Each row of a before or after table is a point. One or more steps were done to the points. Then noise was added and the rows were shuffled. The steps act on columns, c1 being the first. What was done? A step turns or swaps two columns, mirrors them in a line or flattens them onto one, adds a multiple of one to another, or multiplies or shifts one. Angles are multiples of 10 degrees, from the lower column toward the higher: turns from -170 to 170, lines from 10 to 170 but not 90. Use the fewest steps. Two steps may share a column if one is a turn and the other turns, adds or multiplies; they go together, in the order done. Otherwise the lowest column goes first.

Before (13 x 2)
[[ 0.23 -0.39]
 [ 0.64 -0.48]
 [-0.42  0.19]
 [ 0.59  0.29]
 [-0.66 -0.17]
 [ 0.09  0.26]
 [-0.37  0.00]
 [ 0.05  0.13]
 [ 0.20  0.02]
 [-0.13  0.05]
 [-0.67 -0.02]
 [ 1.01  0.16]
 [-0.64  0.18]]
After (13 x 2)
[[ 1.16  0.37]
 [ 1.25 -0.60]
 [-1.29  0.23]
 [ 0.19  0.24]
 [ 0.42  0.04]
 [-0.66 -0.03]
 [-1.32 -0.06]
 [-1.34 -0.20]
 [ 0.11  0.24]
 [-0.25  0.06]
 [ 0.45 -0.50]
 [ 2.04  0.23]
 [-0.79  0.22]]
Steps: multiply c1 by 2; multiply c2 by 1.3

Before (11 x 6)
[[-0.14  0.00 -0.18  0.03 -0.40 -0.16]
 [-0.12  0.07  0.09  0.88 -0.31  0.98]
 [-0.19 -0.32 -0.15 -0.09 -0.04  0.86]
 [-0.37  0.30  0.71  0.57  0.34  0.13]
 [ 0.38 -0.03  0.14 -0.74 -0.75 -0.04]
 [ 0.42 -0.02 -0.40  0.01 -0.34  0.38]
 [ 0.01 -0.66  0.38 -0.43 -0.15 -0.32]
 [-0.11 -0.48  1.07 -0.31 -0.60 -0.26]
 [-0.58  0.26 -0.03  0.32  0.60  0.39]
 [ 0.38 -0.53  0.27 -0.41 -0.19 -0.41]
 [-0.25 -0.13 -0.61  0.25 -0.36  0.69]]
After (11 x 6)
[[ 0.28 -1.07  0.50 -0.33 -0.64 -0.03]
 [-0.74 -0.17 -0.31 -0.11 -0.04 -0.47]
 [-0.53  0.23 -0.31  0.00 -0.35  0.24]
 [ 0.28 -0.57 -0.13 -0.42 -0.19  0.49]
 [-0.08 -0.12  0.08 -0.74 -0.75  0.41]
 [-0.88 -0.01  0.11  0.88 -0.30 -0.46]
 [ 0.29 -0.72 -0.16 -0.45 -0.16  0.12]
 [-0.57  0.27 -0.54  0.25 -0.38 -0.48]
 [ 0.19  0.11 -0.12  0.04 -0.41 -0.11]
 [-0.17  0.22  0.14  0.29  0.60 -0.69]
 [ 0.00 -0.22  0.74  0.58  0.36 -0.39]]
Steps: turn c1 and c6 by 110 degrees; turn c2 and c3 by 40 degrees
